Rows are points. The last column is the point's height on a tilted bowl or saddle (a function of degree 2), plus a little noise. Count its main directions that bend up, bend down and stay straight.
In the rows, 128 means zero.

Points, 16 rows:
[[117  57 156 176]
 [167 108  89 156]
 [182 131  56 191]
 [104 131 100 151]
 [127 146 103 144]
 [128 163 116 148]
 [115 191 146 172]
 [143  75 109 153]
 [152  73  88 163]
 [160 109 107 144]
 [188 162  97 178]
 [150  87 121 146]
 [167  98 138 148]
 [ 91 152 139 158]
 [167 125 114 147]
 [123 168 110 152]]
Directions: 3 up, 0 down, 0 straight

Points, 26 rows:
[[104  77 150 112 152]
 [ 78 147 105 178 125]
 [148 129 171 132 189]
 [107 163 126  97 129]
 [147 142 132 103 140]
 [155  74 161 146 201]
 [124 209 105 182 183]
 [143 107 135 106 136]
 [ 89 130  81 107 100]
 [174 164  82 115 160]
 [162  81 104 117 136]
 [152 111  79 181 117]
 [160 123  77 118 123]
 [ 73  67 109 129 129]
 [158 141 144 158 176]
 [121 126 179 108 178]
 [121 102  64 142  96]
 [107  99  83 124  97]
 [122 117 121  78 112]
 [ 97 138 115  87 110]
 [109 125  43 178  92]
 [115  86 114  65 112]
 [115 136 102  82 107]
 [138 193 123  91 163]
 [ 75 132 167 123 170]
 [153 147 131 154 158]]
Directions: 3 up, 0 down, 1 straight

Points, 45 rows:
[[150 139  90 165  82  87 171]
 [104 122 143 143 127 171 155]
 [ 70 122 166 103 120 124 140]
 [100 145  68  48 139 185 186]
 [ 66  97 172  77 128 122 145]
 [131 135 132 113 121 134 134]
 [153 150 104 122 177 122 131]
 [191 146 125 205  56 138 209]
 [198 201 103 117 153  95 163]
 [170 180 124 131 139 124 136]
 [174  86 108 190 150 146 143]
 [128 163 135 118 145 161 147]
 [ 49 182  92 192 143 128 227]
 [144 145 151 111 106 131 146]
 [167 200 158  97 147 142 178]
 [153  81 117  91 163 145 170]
 [118 198 141 136 186  84 165]
 [101  92 109 114  87 152 143]
 [124 105  86 129 165  78 161]
 [ 75  94 123  65  78 149 105]
 [190 164 159 187 149  65  90]
 [107 154 180  98 108 100 164]
 [ 87  67 124  75 102 163 141]
 [100 137 148 177 173 112 142]
 [168 115 149 154 106  85 145]
 [104 141 118 141  99  74 153]
 [107 127 139 108 155 106 136]
 [132 175 110 156 119 169 167]
 [149 164 152 167 158 130 113]
 [ 67 139 117  90 140 114 133]
 [126 171 135 174 200 150 137]
 [128 149 177 138 127 152 155]
 [ 61 157 141 133  89 140 150]
 [123  97 100 141 190 154 163]
 [140 119 126 158 104 110 138]
 [148 107 120 129 154 109 130]
 [124 136 153 117 102 121 140]
 [148  98 143 175 150 104 125]
 [123  84 190 151 130 136 178]
 [105 105 145 143 219  94 168]
 [119  97 164 136 144  64 167]
 [118  97 119 108 117 157 144]
 [116 145 179 165 124 135 155]
 [124 114  76 111 115 151 159]
 [139 146 182 144 151 102 136]]
Directions: 5 up, 1 down, 0 straight
